Each wall is flat, endless, passes through zero and stands at right angles to its row. A trip goes straight from one point to another. Which walls does it cross, in order?

Walls:
(1): [ 23 -32 -30]
(2): [ 19 -20  32]
(3): [-48  -7  13]
Trips:
[  9 -17  11] to [36  9  5] -> none
[ 64 -52  41] to [-12 -57   7] -> 3
[ 25  10 -12] to [26 22 55] -> 2, 1
[-21  -2 -44] to [-45  11 -12] -> 1
[-27  44   2] to [-35  -2  29] -> 2
[-17  18 -29] to [43 37 52] -> 3, 2
[-17 -39 -55] to [-27  46  25] -> 1

Walls:
(1): [ -9 -12  74  -6  16   0   2  66 -16  16 -14]
(2): [ -8  61 -21  25 -13  12  32 -54 -31 -14 -10]
(3): [ 28  10  76   9 -18  40  -8  -1 -23 -61 -42]
(4): [ 11 -13  -7   7  11 -51 -22  -4 -31 -27 -28]
Trips:
[-37  37   8 -34 -12  34  -4  -8   1 -92 -29] to [-12 -15  26  40   7  64  35 -13   5 -18  46] -> 4, 1
[ 65 -35  -5 -24 -61  27 -12 -12  23  38 -15] to [-88  22  25 -41 -50  21 -20  17  14 -12  20] -> 1
[-31  48 -49  -1  25   2   3 -12   4 -18 -43] to [ 23  34 -10 -59 -76  26 -30 -38 -11  -6  28] -> 4, 3
[ 33 -21  47  14  47  21 -51  -6 -14  45  45] to [ 41  19  23   6  44 -15  29  20  61  -5 -11] -> none
[  1  14   2 -53  29  -6 -22  -3 -66   3 -43] to [-26 -34  44 -22 -21 -26  40 -13  -5 -18 -41] -> 2
[-64  32  52  32 -48 -29 -10 -14   8  49  -6] to [-10  40  28   5 -35  24  10   3  12  46   7] -> 3
[-41  24   5 -21 -32  33  28 -30  11  21  68] to [-63  40  20 -20  59  17 -34 -25 -81  23 -37] -> 1, 3, 4
